Each row of a before or after table is a point. The points were changed in one or more steps. Then noise was added and the rows were shuffled. The steps act on columns, c1 being the first. What was done? A step turns or swaps two columns, mirrors them in a line or flattens them onto one, adds a multiple of one to another, or multiplies or shifts one. Angles are multiples of 10 degrees, from the lower column toward the higher: turns from -170 to 170, lines from 10 to 170 but not 90. Use the fewest steps. Two steps may share a column if one is a turn and the other turns, adds or multiplies; they go together, in the order done. Otherwise the lowest column goes first.
In the rows, zero is written as 128.

Before, 11 rows:
[[172 126]
 [142 107]
 [137 130]
 [176 128]
 [116 101]
 [127 122]
 [117 141]
 [172 107]
 [126 156]
 [154 159]
 [160 136]]
After, 11 rows:
[[239 100]
 [127 120]
 [192 168]
 [151 130]
 [ 98  96]
 [163  98]
 [207 135]
 [120 165]
 [248 129]
 [238 125]
 [ 99 145]]
Steps: multiply c1 by 2.5; multiply c2 by 1.3

Before (10 x 4):
[[101 120  89 134]
 [118 191 125 200]
 [131  31 125 109]
 [192 160  93 155]
 [ 99  49 143 101]
 [ 97 176 119 183]
 [163  56  99  97]
 [152  86 148  79]
 [122 150 114 193]
 [ 84 157 109 140]]
After:
[[ 99 195 120 185]
 [ 98 139  90 138]
 [ 83 189 114 140]
 [165  31  97 100]
 [190 114  91 151]
 [127  27 123 107]
 [155  66 150  79]
 [126 154 118 192]
 [116 195 121 199]
 [ 95  73 139 101]]
Steps: add -0.7 times c1 to c2

Before (8 x 9):
[[197 131 122 114 120 114 172 137 137]
 [126 107  89 136 152 134 153 160 141]
 [139 145 167  85 140 122 114 109 154]
 [159 126  80 107 136 151 118 118 132]
 [ 71 231 150 113 111  93 116 112  88]
 [142 143 144 167 171 106 130 121 150]
 [ 74 153 114 190 135  85  64 173 175]
 [136 167 156 100 143  51 130 105 118]]
After (8 x 9):
[[112 108  91 137 150 118 154 164 144]
 [166 124  80 108 136 131 116 121 164]
 [ 75 233 150 110 115 155 117 108  51]
 [142 142 145 167 173 100 130 127 108]
 [176 131 125 113 119 117 172 135 115]
 [134 169 157  99 146 111 129 110   8]
 [107 155 114 189 125  70  63 172  88]
 [146 146 165  85 142 104 115 109 134]]
Steps: add -0.5 times c7 to c1; turn c5 and c8 by 10 degrees; turn c6 and c9 by 70 degrees; multiply c9 by 1.6

Before (12 x 12):
[[108  99 141 153 110 179 119 127 120  91 110 142]
 [105 101 163 121 105 150  91 134 180 148 136 142]
 [166 108  91 121 106 144  94 138 127 137 148 142]
 [149 109 148 119 175 149 142 108 164 129  93 126]
 [112 110 123 165 116 138 129 144 175 140 151 115]
 [120 113  57 132 137 206 148  97 162 129 146 125]
 [139 108 136 123 104 149 184  93 151 121 137 138]
 [140 137 146 129 119 169 164 134 140 142 145 141]
 [111 187 160 122 121 144 148 105 124 142   7 127]
 [105 134  57 146 132 140 173 143 128 137 138 173]
 [136 131 150 121 110 137  89 122 131  78 152 146]
 [204 133 145 134 139 145 149  54 123 135 146 171]]
After (12 x 12):
[[151 119 147 117  83 157 140 125 158 145  93 143]
 [110 108 121 166 137 154 128 161 163 113 150 143]
 [166 136  92 120 146 134  97 159 134 110 147 152]
 [141 140 143 130 132 151 166 155 156 113 143 125]
 [111 147 162 122 128 131 150 125 133 109   5  74]
 [106 130 138 151 157 144 119 149 148 157 110 160]
 [107 129 161 124 142 166  91 154 167 100 134 158]
 [139 144 150 117 162 131  88 141 132 170 151 131]
 [118 118  55 132 119 175 150 119 189 129 146 144]
 [106 173  56 147 122 135 174 163 137 119 138 140]
 [202 167 147 133 114 133 144  71 132 120 147 138]
 [139 130 138 125 149 144 183 111 154 127 137 151]]
Steps: turn c2 and c12 by -70 degrees; turn c5 and c10 by 160 degrees; flatten c6 and c9 onto the line at 50 degrees; shift c8 by 20

Before:
[[124 152  84 127 172 134 187 139 102 148 249 137 133 150 143 151 116 134
  174 112]
 [ 73 147  89  90 188 138  84 126 104 144 111 159 112 109 166 129 152  88
  129 115]
 [140 138 107 107 111 145 129 117 145 129 113 131 150  90  89 135  12 124
  123 116]
 [ 78 146 146 128 163  93 178 117 101 141 164 128 143 102 121 154 139 119
  126 184]
 [157 105  85 120 177 138 109 132 120 128 108 135 136  86 160  18  47 193
  112 105]
 [162 135 110 139  76 141 141 132 141  92 125 121  34  84 134 161  97 124
  127 108]
 [148 102  85  67 139 141  92 132 104 121 118 172 147  93 161 136 157 207
  103 122]
 [119 136  91 138 201 146 124  97 146 151 115 117 131 130 150 150 150  95
  128 101]
 [145 149  98 138 190 114  82 130 101 153 124 129 118 104 110 136 147 130
  110 101]
 [164 150 134 131 186  99  96 133 190 130 142 159 120 162 159 155 155 221
  128 104]]
After (10 x 20):
[[ 95 147  89  88 189 115  84 128 162 146 117 160 110 111 167 129 130  87
  129 114]
 [182 104  86 120 177 115 108 131  71 130 113 134 136  87 162  18 185 192
  112 105]
 [ 69 151  83 125 170 244 188 139 136 148 163 136 131 150 144 151 154 133
  174 113]
 [150 136  94 138 201 123 122  96 134 149 107 116 132 131 150 150 100  96
  130 101]
 [173 102  86  67 140 125  93 133 166 123 112 173 147  94 162 136 128 207
  102 121]
 [128 147 100 138 190 118  81 132 160 153 141 128 120 107 109 136 138 131
  111 101]
 [171 139 107 108 111 120 129 117  31 129 108 131 150  91  88 136 190 124
  122 117]
 [115 151 133 131 186 131  97 134 109 129 161 160 120 162 158 155  63 222
  127 105]
 [ 11 146 146 129 165 150 179 117 153 141 173 127 143 101 123 155 143 119
  124 184]
 [181 136 109 139  76 130 141 132  97  93 114 121  35  83 134 162 137 123
  125 109]]
Steps: turn c6 and c11 by -70 degrees; add -1.5 times c11 to c1; turn c9 and c17 by -130 degrees
